Every row gives one point. Any point is a mix of the corners, with weights that add up to 1. It lies inside the corners' shape when no weight is negative. Is each point inside? If not, which corners have a negative weight?

Corners:
(1): [-23 -49]
(2): [13 36]
(3): [56 14]
Points:
[45 15] -> inside
[44 14] -> inside
[ -4 -10] -> inside
[-11 -25] -> inside
[51 12] -> inside
[ 4 -4] -> inside
[-18 -58] -> outside (2)
[-16 -21] -> outside (3)
[29  6] -> inside

Corners:
(1): [-13  -7  42  51]
(2): [-12 -27   1  50]
(3): [-41  31 -46  26]
(4): [94 15  8 -5]
(5): [-32 -32   9   3]
Points:
[15  5 11 27] -> inside
[ 1  1 16 22] -> outside (2)
[42 -1  6 18] -> inside
[-18 -21  13  27] -> inside
[-34  -5  -8  64] -> outside (4, 5)
[-28 -11  -2  45] -> outside (4)

Corners:
(1): [  2  13  57  79  40  10 -52  66]
(2): [-36  28  36  26   1  49  21 -30]
(3): [ 9 -9 46 -4 33 -4  3 39]
(4): [ 38  17   7 -52 -46   5  38  41]
(5): [ 38 -65 -45  29  20 -31  20 -63]
(6): [ 53  37 -32 -58  29 -31  43  25]
(7): [ -9 -16 -56 -15 -40 -44  33 -33]
(8): [ -5 -56 -15  22  -1  39  17  -8]
(9): [  5  -4 -40 -44  -5  53   9 -68]
Points:
[10 -5 32  6 26 -1  0 31] -> inside
[ -2 -12 -16 -38 -38  25  36 -19] -> outside (1, 5, 6)
[ 5  9  0 -6  0  5 13  7] -> outside (5)
[  7  14  15  -7 -13  18  21  10] -> inside
[ 34  20 -27  -6  11 -38  31  -6] -> outside (3, 8, 9)
[17 -6 13 -7  4  1 14 20] -> inside
[ 12   9   8 -13  12   0  14  20] -> outside (5)

Corners:
(1): [ 23 -73  58  39 -20  50  12 -65 -17  74   9]
(2): [-14 -97  17 -33 -60  35  27  -7  13   2  52]
(3): [ -7 -48 -25 -28  29 -35  67  40  34  27  28]
(4): [ 22  19  58 -22 -37 -13  54  19  32  41 -12]
(5): [-28 -10  -7 -12  12 -18 -23 -30  45 -26 -17]
(6): [ 20  28 -28  33 -28  13 -61 -12 -32 -30 -12]
(7): [ 24   4  58  32  22  61 -48 -49  18  36  -3]
(8): [-19  13  73  24  34 -21  -6 -38 -37  -1 -30]
(9): [-28 -13  34 -32  42   1  60 -18 -33  10 -56]
(10): [-25 -23 -58  31 -44  37  25  18 -22 -10  32]
(11): [ 59 -26  49  37 -12  -7   8 -47  32 -13  -2]
(12): [  9  37  15  11   3 -19 -60 -84  25 -38  19]
Points:
[ -5 -21  27   0  -1   5  23 -22  11  13   1] -> outside (6)
[  1 -26   8   6 -15   2   9 -20  -1   1   6] -> outside (7)
[-17 -16  11   1  -3  16  25   3 -21  17 -13] -> outside (11, 12)
[ -7 -17  -6  14 -16  17  17  -8  -9  -1   5] -> inside
[ -2 -23  16   1 -10   8  25 -14 -20   3  -3] -> outside (5, 7)
[ -1   0  37  17 -20  17 -32 -42   2   5   5] -> outside (3, 9, 11)
[  6   0  40  10   7   1 -10 -30   1   6  -8] -> outside (10)

Corners:
(1): [ 31  -2 -28   3  -2 -32  21  43  25  14  -5  18  31 -60]
(2): [ 15 -14 -37  -7  42  -9  42  25 -10   3 -38   8  37  21]
(3): [-12  41 -10 -71 -32 -13  41 -41 -10 -32  26 -24  -2 -25]
(4): [-36  23 -76  -9  32 -42  20  60 -52  15 -40  11  34 -59]
(5): [ 11  65 -15   4  14 -54  22 -56  -1 -33  20 -18 -10   1]
(6): [-25  23  -4 -58  21 -21   0 -25  31 -18  -2 -85 -27 -53]
(7): [-43  16  20 -23   4 -15 -22 -19 -21  18  51 -15 -48 -29]
(8): [-61  43  39  22 -30 -12 -13 -26  41 -21 -11 -14 -11  42]
(9): [-32   9   3 -36  36 -32  26 -30  57  14  44 -39  32 -40]
(10): [  6 -67 -43  87 -24  -8  38 -43   1  34 -71  25  55  19]
(11): [-28  54 -32 -19 -25  -8 -23 -39  59 -10  42 -32 -24  34]
(12): [  52   13  -36   43  -17  -11   40   -7  -41   75 -105   27  101   -9]
(13): [-44  -8   9 -47 -10 -74 -24 -20  20   5  29 -31 -15   8]
(14): [-49   8  20  17 -16   9 -77 -69  43 -20  -9  46   6  32]
(15): [ 19   6 -30  34 -12 -13 -21   7 -15   2  -8 -23  80 -15]
Points:
[-24   1 -12   6 -13 -20  -4 -22  18  12  -4  -9  17 -13] -> outside (2, 5)
[-12  16 -16  -8  -1 -26  13  -9   5   6   7 -22  11 -15] -> outside (14)
[ -3  11 -27  16  -7 -24  11 -12  10   7 -23   6  36   1] -> outside (6, 7)
[  7  12 -31 -10  15 -21  43  -6  13  10 -21 -37  37 -35] -> outside (7, 13, 14)
[-35  24  -4 -18  -6 -35  -7 -35  -5  -5   7 -25   8 -16] -> outside (1, 2, 11)
[  9  19 -38  -7   4 -11  30 -22  -1   9 -11   0  16 -22] -> outside (8, 13, 15)
[  2  -5 -21 -23   5 -25  18  -1 -13  17 -18 -13  30 -44] -> outside (5, 8, 11)
[-18  19 -13  -6 -12 -20  -2 -24   7  -2   1  -9  14 -12] -> outside (2)
[-22  14 -14 -12  -1 -20   9 -21  10   1  -2 -10   0  -8] -> outside (15)
